Each row is a point. Before rounding, the points of a table are all equally far from one centre. They may lie mostly on one side of it. Where is the centre, to within rounding?
In the rows, zero is written as 128.

Points (8 x 2)
[[159 155]
 [120 105]
 [122  96]
 [185 151]
 [186 150]
 [135  77]
 [128 138]
 [193 145]]
Centre: [164 111]

Points (15 x 9)
[[129 119 114 125 131 145 164  74 123]
 [113 129 121  92 165 176 115 116 169]
 [ 74  95 126 137 126 228 133  94 103]
 [138 125 108 147 154 156 193 139 137]
 [ 89 138  74 155 140 189 125  88 128]
 [107 143 143 143 136 221 127 191 144]
 [123 197 128 109 118 192 138 157  95]
 [101 147  98 168 104 181 161 161 151]
 [128 112 128  90 160 134 156 106 130]
 [106 127 135 103 148 219  99  86 126]
 [131 162 171 146 107 223 130 140 126]
 [142 133  94 101 139 205 137  91  98]
 [101 154 133 131 177 175 176  81 103]
 [ 67 102  87 102 142 205 133 112 128]
 [140 169  88 130 178 190 123 128 109]]
Centre: [103 131 131 132 137 177 136 134 112]

Points (27 x 24)
[[ 86 138 111  90 110 117  65 165 159  96 163 110 118  93 161 100 114 193
  169 138 182 102 166  97]
 [102 120 158 132  93  43 133 213 118  97 161  89 116  73 163 140 136 142
  171  96 121 126 160 163]
 [ 52 119 149 104  95 106 116 192 174 115 127  62 129 106 174  87 149 134
  147 115 179 118  95 134]
 [ 98  90 140 117 107  83  97 201  92 106 173  62 129  98 115 102 118 138
  173 108  89 145 142  95]
 [116 141 160  87 150  82  73 180 116  84 105  90 119 128 162 109 142 156
  123 114 118 144 156 137]
 [ 82 123 109  97 152 117 148 213 141  95 137  40 157 148 179 116 105 148
  114 138 106 154 143 141]
 [ 87 180  82 129 151  48 132 185 127 129 110  67 147  82 159 110 114 153
  148 143 154 112 171 176]
 [ 63  89  81  89 105 110 164 171 111  98 141  48 140 122 151 117  96 120
  123 117 136 149 164 163]
 [ 86 147 119 154 103  51 136 142 130 133 178  33 127 102 162 109 130 164
  182 122 127 122 134 179]
 [ 68 107  64 106 116  68 136 140 126 131 165 102 172  79 168 104 130 130
  156  81 166  97 148 179]
 [ 54 148 120 167 128  65 147 190 133 130 143  80 180 165 188 102 110 155
  156 115  90 118 169 156]
 [ 62 155  89 120 138 133 129 140 163 107 148 116 155  61 155  90 122 140
  158 119 104 147  88 106]
 [ 89 124  93 141 143  64 138 159 144  75 127  81 113 122 145 118  67 169
  124 179 145 143 176 137]
 [ 30 124 108 162 112  83 124 213 122 109 165 120 148 120 121 137 141 168
  119 120  98 140 156 149]
 [ 86 148  87 110 141 123 115 160 113 111 112  49 145 111 152 118  96 147
   73 124 133 167 111 132]
 [ 67 147 136 142  96  34 131 178  97 128 153  63 121  81 148 119 121 142
  101 135 192 104 144  95]
 [ 71  99 104 153 117  85 106 183 120 138 163  83 117 103 171 148 115 194
  167  73 155 147 107 136]
 [116 144 130  92 156  59 110 199 143  96 122  94 130 128 133  74 108 147
  133 118 134 131 185 161]
 [ 84 126 119 143 141 104 131 162 157  91 126  88 171 132 146  61  91 159
  134 181  81 111 143 172]
 [ 69 106  94 125 127  95 127 182 146 102 153  90 121  89 148 112  92 113
  189 145 120 145 101 172]
 [ 83 110  85 108 136  63 104 160 142 112 148  92 160 147 127 167  91 180
  122 143 133  50 170  94]
 [ 84  97 162 141 165 119 168 151 112 123 114  48 161 135 191  91 142 158
  103 105 124 140 112 103]
 [ 48 137  99 118  90  72 139 200 118  86 167  72 165 119 140  77 112 124
  134  90 119 155 160 136]
 [ 99  90  93 119 102  97 124 186 112  44 144  57 165 122 191  83 117 169
  135 128 176 138 135 158]
 [ 61 135 113 137 135 101 166 222 111 111 149 115 110  73 150 119 134 137
  113 125 124 140 211 142]
 [ 81  79  92 121 124 137 141 150 164 106 114  89 183  99 186  81 139 149
  110 119 144 175 113 118]
 [100 121  89 118  96  77  94 201  81 114 106  58 117  83 150 148 142 143
  122  96 104 141 118 131]]
Centre: [108 125 118 147 117 113 128 162 130 112 139  90 153 106 155 120 126 142
 138 122 137 100 151 117]

Points (31 x 24)
[[ 95 154  66 198  74 133  77 151  90 131 110  73 161 153 129 105 161 133
  178 110 137 137 139 169]
 [117 187  65 183  73 100 100 132 124 134  85  92 156 127 139 119 118 145
  184 112 119 156 162 149]
 [103 140  59 184  73 107  97 138  67 145  89  75 185 143 144 105 144 141
  194 118 156 120 138 155]
 [125 173  75 158  61  92  97 132  90 129  92  56 178 134 143 119 136 145
  158 102 157 161 170 154]
 [112 148  67 157  52  99  80 144 101 109 102  99 183 136 105 114 138 129
  176 105 114 139 145 151]
 [123 151  72 156  69 100  93 127  82 145  93  64 178 148  88 114 144 149
  153 115 137 161 172 119]
 [125 136  78 160  36  95 105 131  83 118  95  83 183 140 107 125 136 132
  174 119 126 155 147 159]
 [120 145  52 147 113 109 111 127 111 120 100  61 186 145 115  94 131 160
  163 105 142 116 110 146]
 [102 140  76 188  68 108  90 147  74 133 112  80 192 119 114 110 142 134
  177 101 125 157 134 138]
 [123 166  42 174  89 108 114 128  75 138 118  89 185 148 142 137 128 149
  196  90 125 154 154 168]
 [120 168  68 169  97  83  96 130  79 157 111  74 159 181  98 150 145 153
  177 109 133 137 149 133]
 [113 163  58 175 108  95  88 150  74 126 107  73 185 150 102 104 126 152
  165 120 127 137 136 150]
 [ 88 172  69 179  62  97 107 132  92 113 133  79 186 140 117 127 136 137
  180 105 144 140 166 161]
 [110 170  55 182  77 102  97 134 117 113  96  80 170 112 109 111 121 142
  194  92 140 135 155 141]
 [116 162  66 178  64 119  92 139  91 107 111  79 170 163  96 123 138 151
  192 109 152 158 162 138]
 [134 157  96 172  76  88  94 146  91 129 107  96 162 180 119 115 131 151
  167 100 147 176 133 151]
 [126 187  72 177  58 119 110 125  95 129 101  99 204 155 122 134 129 133
  165  88 159 153 175 146]
 [125 144  76 189  82 107  75 120  95 142  99  81 170 128 149  94 133 136
  147  98 101 134 130 130]
 [114 174  69 181  64  99  99 152  96 135 116  96 183 157 116 140 128 133
  183 105 145 127 149 187]
 [136 176  70 188  75 103  77 119  85 114 105 105 162 159  88 122 144 145
  166 113 135 159 138 166]
 [123 155  61 180  80 111 127 132  82 124 120  87 168 140  87 136 143 131
  183 121 119 184 138 137]
 [117 152  68 200  67 108 107 134  98 126  99  69 177 166 123 149 129 145
  186  88 154 159 138 157]
 [114 149  64 153  49 103  89 114 110 143 109  98 153 160 133 109 126 137
  196 115 121 147 144 163]
 [140 153  62 189  57 102 106 135 102 126 109 105 184 141 117 115 106 145
  171 109 174 158 161 154]
 [ 91 171  70 156  92 105  92 121 114 126 112  65 177 114 129 124 167 128
  182  91 124 166 145 153]
 [122 146  75 182  62 110 112 139 106 123 112  83 178 135 108  98 107 128
  172 111 123 162 143 124]
 [106 139  67 162  71  93  96 146  63 108 122 113 179 116  98 129 136 126
  135  81 137 159 152 133]
 [ 88 142  79 161  77 118  88 135  90 120 119  76 178 120 125 115 115 146
  197 101 106 139 156 149]
 [117 141  80 192  67  88  79 129  89 100 101  99 161 131  98 124 135 152
  156 126 114 152 162 140]
 [111 170  56 196  80 106 114 134  94 135  86  71 183 149  97 121 117 129
  172  95 154 165 152 145]
 [101 179  49 188  75 115 109 137  87 147 116  89 166 135 103 117 130 167
  168  81 132 149 140 166]]
Centre: [116 142  84 158 102 129 112 120  95 134 100 105 152 133 125 137 139 135
 153 110 150 132 147 147]

Points (31 x 24)
[[167 144 141 121 136 182 201 143 143  90 204 119 110 110 138 112 166 122
  159 160 123 121 117 116]
 [154 171 106 131 145 159 172 108 138  86 150 130 110 116 220 159 105 122
  122  81 134 111 136 169]
 [178 128 142  70 150 137 169  82  79 103 188 120 126 155 140 173 152 182
  143  69 149 123 142 134]
 [182 180 139  88 148 157 127  91 113  44 165 105 185 136 141 149 123 164
  163 115 145 108  82 159]
 [139 126 163 138 107 176 214  94 142 111 184 128 112 108 141  80 129 146
  166 104 126 117  82 169]
 [143 197 151  77 133 173 147  92 101  79 194 150 133 118 143 136 106 188
  123  63 119 106 139 153]
 [182 126 159  99 152 162 180 139 105 128 194  89 165 106 151 150 130 142
  155  83 122  90 127 103]
 [162 124 143 137 133 181 186  93 128  93 183 114 175  96 206 113  95 151
  157 113 113 107 141 155]
 [164 165 141 109 146 142 188 114  98 115 206 118 129  98 168  94 108 162
  167  82  76 127 154 179]
 [152 148 144 114 198 211 152 106 142 103 196 108 115 134 131 153 113 139
  146  67 115 149 132 148]
 [145 136 170  93 181 170 179 124 186 102 179 114 102 146 120 141  70 133
  162 100 166 120 100 164]
 [161 140 155  91 134 185 209  81 138 103 140 122 138 143 200 138 125 158
  191  63 112 109 129 173]
 [149 199 103 133 150 159 212 117 114 126 160  98  95  99  96 151 142 133
  189  64 121 121 126 150]
 [159 145 109  91 136 150 211 116 118 117 171 146 132 109 161  94  94  85
  164  88 146 138 110 180]
 [101 165 156  99 129 207 169 100 147 115 171 148 172 118 169 120 109 121
  125  78 145 118 123 141]
 [200 145  86 104 153 136 164 130 126  91 160 116  99 101 173 166 143 140
  167  77 102 156 102 157]
 [151 183 142  70 145 161 158 141 159  90 187 116  91 131 142 120 127 108
  148  69 131 140 113 160]
 [180 198 134  86 132 111 180 157 106 153 153 100 149 140 113 112  85 140
  118  92  87 114 122 168]
 [209 156 141 118 124 165 186 110  96 122 195 122 127 125 115 130 128 155
  181  72 150 145 165 163]
 [150 183 134 126 187 153 184 100 135  84 223 132 155 158 151 171 128 116
  151  94 122 116 105 166]
 [169 175 128  55 130 184 176  87 119 109 199 123 151 124 131 147  92 195
  139  97  91 110 142 204]
 [164 200 122 101 139 147 128 116 106  91 212 130 136 129 167 136 103 141
  130  72 100  98 150 145]
 [185 137 132 109 193 184 206 110 126 117 183 128 102 131 145 174 137 168
  179  99 100 133  80 140]
 [163 148 119  85 131 218 176 126 107 139 215 114 127 166 139 131 142 162
  183 108  93 119 128 118]
 [204 168 165  79 116 152 191  90 105  87 186 166 141 159 155 100 127 140
  180 125 116 128 136 170]
 [143 161 136 123 145 182 158  88 131  87 164 141 128  83 164 126  87 185
  104 101 137  80 100 163]
 [140 154 150 132 124 153 187  95 170 111 159 159 136 108 144 105  90 155
  150 154 171 108  68 127]
 [174 159 137 143  93 168 198  84 119 128 186  98 148 143 147 139 100 197
  129  69 106 116 115 152]
 [179 175 146 143 145 190 156  71 121  87 197 150 129 114 118 118  95 160
  172  74 106 108 130 158]
 [112 150 110 128 133 134 154 105 146 120 181  86 144 138 183 102  92 149
  143  72 103 126 139 100]
 [131 152 169 105 125 133 170  85 148  47 165 104 111 133 208 125 112 142
  159  89 134  97 114 144]]
Centre: [121 137 135 112 124 145 163 124 111 103 139 130 132 138 122 162 107 147
 164 133 109 125 130 157]

Points (29 x 24)
[[142 112  78 175 159 100 142 150  74 103 157 135 103 190 108 132 146 137
  127  84 158  99 127 170]
 [133  99  96 138 114  96 173 131  66 142 165 195 139 177 145 166 145 155
  150  65 130 104 152 183]
 [138 117  54 172 133  98 173 122  94 134 137 102 152 153 118 175 108 139
  153  94 113  90 115 215]
 [173 131  80 197 154 112 115 102  65 150 123 191 129 170 133 131 134 131
   82  89 163 132 138 175]
 [165 164 109 168 195 138 151 132  96 102 131 158 118 138  84 161 120 136
  138  97 105 139 169 220]
 [134 143 110 209 142  94 173  97 112 152 125 151 135 165 126 162 127 176
  163  86 162 139 133 219]
 [127 114  73 174 113 104 139 121  98 156 147 190  72 182 166 167 110 176
  132  98 172 109 144 185]
 [145 100  97 141  88 115 193 140  54 128 152 138 128 153 145 160 109 129
  132  69 146 120 127 180]
 [135  98 117 214 157 133 171 113  88 137 149 146 114 185 133 171 112 123
  144  85 135 118 122 168]
 [107  75  72 197 177 133 160 111 110 154 151 142 144 165 135 170 122 165
  134 138 113  96 137 197]
 [154 131  95 193 163 138 116 149  67 140 108 155 163 128 171 164 132 144
  147  76 149  85 168 144]
 [138 153  94 148 209  97 168 146  68 167 112 185 160 141 131 146 148 149
  170 116 127  96 115 137]
 [157 125  84 145 187 165 129 173  88 176 129 194 138 161 112 151 126 133
  190  91 132 140 153 192]
 [123 135  88 170 156 140 143 128  58 134 173  90 152 110 187 169  91 127
  146  69 146 132 139 172]
 [118 189 130 190 152 178 116 105 106 115 114 149 104 164 155 109 143 141
  185 133 166 148 148 154]
 [142 117  86 203 175 116 127 101 111 143  83 159 112 176 142 142 112 108
  188  74 102 135 129 172]
 [117 140  89 195 139 101 134 133 101 120  94 170 134 195 120 186 146 133
  121 105 111 117 156 179]
 [181 129  96 181 184 124 140 113  94 206 190 112 110 133  88 138 129 139
  154  72 163 104 158 197]
 [149 168 105 178 156 135 142 127  80 138 114 183 142 165  94 179 122 140
  170  60 112 114 133 205]
 [102 130  72 175 144  78 119  97  84 119 173 178 121 134 133 125 169 124
  105  70 162 103 158 197]
 [130 122 142 129 197 115 140 139  72 169 153 144 163 174 161 160 125 156
  137  96  97  70 161 158]
 [142 125 106 191 192 134 131 139  62 122 167 174  99 155 127 142 132 117
  171  69 167 145 153 175]
 [140 129  70 190 154 154 127 110  56 127 141 180 119 125 145 102  98 174
  148 114 184 150 110 206]
 [127 101  58 156 159 109 116 141  67 138 157 156  83 160 106 159 100 131
  129  50 133  88 163 166]
 [132 140  98 183 174 138 133 165  81 142 135 197 168 146 144 150 141 123
  131  79 126 112 172 179]
 [123 112  94 162 190 121 129 110  88 114 112 162 109 141 145 196 134 134
  114  76 127 117  94 123]
 [189 145 117 173 181 131 155 128  72 161 147 147 102 148 155 174 138 130
  156  65 153  79 130 169]
 [168  90  82 130 178  78  88 150 110 159 110 177 132 147 140 106 108 128
  137  67 133 136 106 186]
 [164 151  98 152 119 161 102 143  96 152 109 145 116 168 134 141 193 130
  188  49 139 104 166 161]]
Centre: [136 133 106 137 129 115 110 105  91 162 144 138 114 118 126 138 134 146
 153 130 116 136 142 163]
